Each row is a point. Each copy is the shape, with its points in the same order, turned, moved and blurred by noise. Some copies are also mirrored. Which?
In the rows, zero is written as 128.

Shape, 6 rows:
[[146 164]
 [126 142]
 [136 112]
 [143  86]
 [ 84  63]
 [127 184]]
Copy 1 (6 x 2):
[[174 132]
 [144 134]
 [126 109]
 [110  93]
 [ 58 131]
 [183 161]]
Copy 1 is: only turned
Copy 2 (6 x 2):
[[135 178]
 [119 150]
 [130 123]
 [135  99]
 [ 77  69]
 [113 198]]
Copy 2 is: only turned

Shape (9 x 3):
[[128 176  97]
 [115 100 107]
 [174 109 119]
 [159 126 139]
 [127 127 123]
 [166 107 113]
 [ 24  98 107]
 [177 101 119]
 [170 127  95]]
Copy 1, 9 rows:
[[115 185 152]
 [153 114 124]
 [120 145  73]
 [104 136  90]
 [131 125 126]
 [128 143  77]
 [180  70 215]
 [133 137  78]
 [134 176  96]]
Copy 1 is: mirrored
Copy 2, 9 rows:
[[ 95 166  83]
 [131 106 128]
 [170 147 124]
 [148 163 135]
 [119 140 122]
 [168 139 111]
 [ 53  55 142]
 [176 146 113]
 [155 150  85]]
Copy 2 is: only turned
Copy 3, 9 rows:
[[177 144 106]
 [128  82  96]
 [ 95 132  75]
 [109 133 106]
 [134 118 108]
 [104 122  76]
 [174  26 154]
 [ 92 121  80]
 [125 132  62]]
Copy 3 is: mirrored

Shape (9 x 4):
[[122 129 152 156]
 [143 115 116 111]
 [123 160 124 106]
 [ 84  90 149 106]
 [144 123 144 109]
 [ 33 113  95 133]
 [124  89 144 195]
 [143 235 159 108]
 [129 112 160 121]]
Copy 1:
[[117 157 137 150]
 [134 109 121 119]
 [104 139 105 100]
 [ 83  94 165 136]
 [125 129 137 114]
 [ 37  97 102 176]
 [127 147 138 206]
 [ 87 213 106  62]
 [124 136 155 130]]
Copy 1 is: only turned
Copy 2, 9 rows:
[[137 172 116 148]
 [138 115 122 106]
 [126 125 157 143]
 [ 91 171 123  94]
 [142 143 139 111]
 [ 32 141 111 145]
 [145 188  62 146]
 [162 131 229 176]
 [138 161 122 115]]
Copy 2 is: mirrored

Shape, 8 rows:
[[133  92  89 126]
 [135 158 157  91]
 [132  64 146 131]
 [136 107 166 113]
 [ 70 136 125 121]
 [120 123 167 131]
 [101 202  74 131]
 [176 114 101 147]]
Copy 1:
[[168  87 134 131]
 [133 172 157  87]
 [133  80 192 125]
 [125 127 186 106]
 [109 103 115  72]
 [102 130 166 108]
 [135 154  50 104]
 [162 125 143 168]]
Copy 1 is: only turned
Copy 2, 8 rows:
[[151  83 102 116]
 [139 162 117 160]
 [126 103 115  69]
 [122 142 126 112]
 [ 92  96  84 155]
 [ 96 136 132 120]
 [146  84 110 227]
 [176  87 144 126]]
Copy 2 is: only turned
Copy 3 (8 x 4):
[[128 125  86 158]
 [161 156 134  86]
 [ 98 171 110 166]
 [124 180 131 123]
 [ 97 125  96  78]
 [110 166 140 107]
 [144  48 128  76]
 [146 110 141 169]]
Copy 3 is: mirrored
Copy 4 (8 x 4):
[[180 128 116 159]
 [117 166 122  77]
 [141  87 150 115]
 [120 118 132  92]
 [139 179 175 126]
 [111 130 146 102]
 [136 249 124 158]
 [144 128  84 158]]
Copy 4 is: mirrored

Shape, 10 rows:
[[ 67 107 165  92 131 141]
 [139 118 108 161 153 186]
 [141  46 108 132 113  77]
 [167 137 112 177 129 142]
 [ 99  70 185  83 132  89]
 [125 112 101 145 106  62]
 [125 147 147 190 125 135]
 [163 114 114 128  92  74]
 [128  78 130 100 120 105]
 [154 119 100 154 185 144]]
Copy 1 (10 x 6):
[[ 43  97 141 117 117 116]
 [109 140 106 164 182 150]
 [148  30 145 106 171 120]
 [158 133 127 166 172 125]
 [ 75  59 185  79 121 129]
 [159  70 132 110 149  72]
 [123 144 157 164 167  91]
 [176  73 142 124 123 105]
 [113  60 138 107 134 133]
 [139 144 106 115 188 149]]
Copy 1 is: only turned
Copy 2, 10 rows:
[[ 72 102  78 122 149 133]
 [176  88 108 148 141 170]
 [128  72 112 165  77  55]
 [188 118 153 150 134 124]
 [ 57  76 112 119 113  78]
 [153 129 111 144 106  43]
 [150 136 141 171 178 131]
 [143 126 132 142  85  77]
 [105  86 101 130  87  99]
 [188  68 121 118 142 132]]
Copy 2 is: only turned
Copy 3:
[[120  63 168 108 127 155]
 [162 130  85 115 173 143]
 [120 116 116 223 111 159]
 [161 174  85 141 129 123]
 [143  63 194 166  93 178]
 [104 143 127 192  90 112]
 [171 128 108 122 113  93]
 [117 145 110 184  68 147]
 [114 114 141 173 109 173]
 [159 169 129 142 171 140]]
Copy 3 is: mirrored
Copy 4, 10 rows:
[[ 97 144 120  87  93 167]
 [108 103 142 189 125 156]
 [ 61  93  72 116 155  83]
 [140 109 132 188 126 108]
 [ 81 127 104  46 146 137]
 [100 150  82 133 127  66]
 [130 140 163 160 108 108]
 [133 123  70 120 141  72]
 [ 92 108  81 109 143 119]
 [101 133 123 194 166 145]]
Copy 4 is: only turned
